Rows are points. The last column is the point's height on a tilted bowl or saddle (a function of degree 2), plus a little noise. Count its main directions that bend up, bend down and stay straight.

Points, 18 rows:
array([[ 36,  35,  25,   5],
       [  9,   1,  -9,  34],
       [-61,  39, -10, -48],
       [-14,   4,  16,  20],
       [ 41,  28,  18,  11],
       [ 32,  29, -22,  26],
       [ 21, 103,  12, -82],
       [ 30,  30,   1,  21],
       [-43,  28,  -8, -14],
       [-15,   5,  63, -15],
       [ 25, -17,  11,  30],
       [-36, -63, -24, -17],
       [ 13,  10, -23,  32],
       [-46,  23,   2, -13],
       [-62,  48, -20, -63],
       [ 53,   2,  -8,  26],
       [ 53, -12, -10,  25],
       [  9,  45,  47, -21]])
Directions: 0 up, 3 down, 0 straight

Points, 24 rows:
array([[-50,  66,  11,  21,  -6],
       [-15, -14,  46,  19,  46],
       [-32, -41, -43,   3,  41],
       [-85,  16, -17, -34,  29],
       [ 42,  30,  50,  -3,  50],
       [-16,  50,  32,  31,   4],
       [ 29, -27, -28, -33, -12],
       [-21,  16, -50, -21,  39],
       [ -3,   0,  -6,  21,  24],
       [-45, -21,  77,  -8,  68],
       [ 11,  55, -27,   5,  25],
       [-12,   3, -38,   5,  36],
       [-49,   8,   8,  29,  40],
       [-74,  46, -28,  -1,  47],
       [-31,  21, -15,  76,  23],
       [-24, -29, -38, -19,  21],
       [  4,   5, -16,  12,  23],
       [-16, -12, -21,  22,  32],
       [-45,  57,  54, -29, -29],
       [-48,  68, -16,  17,  14],
       [-53,  -1,  13,  37,  48],
       [ 23,  10,   5, -56,  -8],
       [ 31,  46, -34,  13,  30],
       [ -6,   2,  23,   7,  27]])
Directions: 2 up, 2 down, 0 straight

Points (23 x 5):
array([[-52, -19,   8, -24,  24],
       [-41, -57,   6,  49, -12],
       [  1,  12,  21,  -3,  16],
       [-48, -55,   6,  36,  -8],
       [ 22, -21,  43,  33,  29],
       [ 13, -50, -14, -31,  37],
       [ 23,  -5,  35,   4,  23],
       [ -6,  17, -26, -17,  24],
       [ 36,  26,  -8,  14,  27],
       [-12, -17, -55, -45,  52],
       [ 36,  45,  16,  81,  63],
       [-47,   9, -36,   1,  37],
       [-34, -10,  -9, -42,  29],
       [-39,  -3, -10, -58,  34],
       [ -1,  20,  -2,   7,  20],
       [-44,  16,  -8, -72,  36],
       [ 65,  31, -18, -23,  17],
       [ 16,  32, -53,  -4,  36],
       [-33, -10, -35,  82,  18],
       [ 43,  -2,   7, -26,  20],
       [ -3,  35,  13,  29,  26],
       [ 86, -57,   7, -34,  76],
       [-22,   7, -14,  31,  22]])
Directions: 3 up, 1 down, 0 straight

Points (39 x 7):
array([[-28, -25, -27,  -9, -52, -10,  13],
       [ 27, -63, -54,  52, -36,  32,  45],
       [  4,  64,  17,  11,  13,   4,  14],
       [  6,  35,  30, -32,  61, -62,  94],
       [ 21, -42, -33, -76,  33, -21,  30],
       [-44, -22,  -5, -25,  13, -29,   7],
       [ 47,  64, -46,   0,  79, -39,  99],
       [-26,  38, -18,   5,  18, -24,  -5],
       [ -8,  -7,   0, -26,  46,  50, -44],
       [ 57,  -9,  23, -23,  34, -13,  50],
       [ 17,  42,  21, -46,  21,  22, -19],
       [  1,  21,  21,   6,  33,  32, -13],
       [ 39, -26,  12,  -7,  41,  25,  21],
       [ 38,  26, -46,  35, -46, -10,  23],
       [ -7,   1, -20,  42,   6, -35, -28],
       [  3,   8,  40,  17,  22, -32,  28],
       [  2,   9, -53,  18,  11, -24,  -6],
       [ 35,  18,  10, -59,   3, -23,  29],
       [ 46, -29,   9, -12,  19,  -2,  29],
       [ -4, -80, -27,   5, -11, -28,  21],
       [-42, -24, -54, -28,  -9,  32,  13],
       [-32,  22,  20, -18,  35, -55,  44],
       [ 57, -40,  -9, -55,  17,  -1,  40],
       [-19, -17,   2,  26,   6,  10, -13],
       [-27,  62, -22,   6,  35,   9, -27],
       [-20,   5, -47, -23,   1,  67,  -7],
       [ 37,  27,  45, -27, -11,  59,  20],
       [-14,  53,  21, -26,   2,   7,   2],
       [ 38,  -9, -47,  27,  53,  27,  11],
       [-19, -15, -59,  55,  63, -37, -20],
       [-11,  15,   0,   0,  64, -13,  -9],
       [-20,  17,  12, -44,   2,  13, -14],
       [ 16, -39,  26, -91, -34,   0,  32],
       [ 69,  18,  18,  24, -12,  -6,  40],
       [-49,  22, -41, -96, -22,  34,  12],
       [-40, -18, -40, -33, -39, -81,  52],
       [  5, -22,  50,  21,   4,  23,  30],
       [ -6, -25,  22,  23,   1,  22,   6],
       [  9,  -7, -19,  -7, -39, -72,  14]])
Directions: 4 up, 1 down, 1 straight
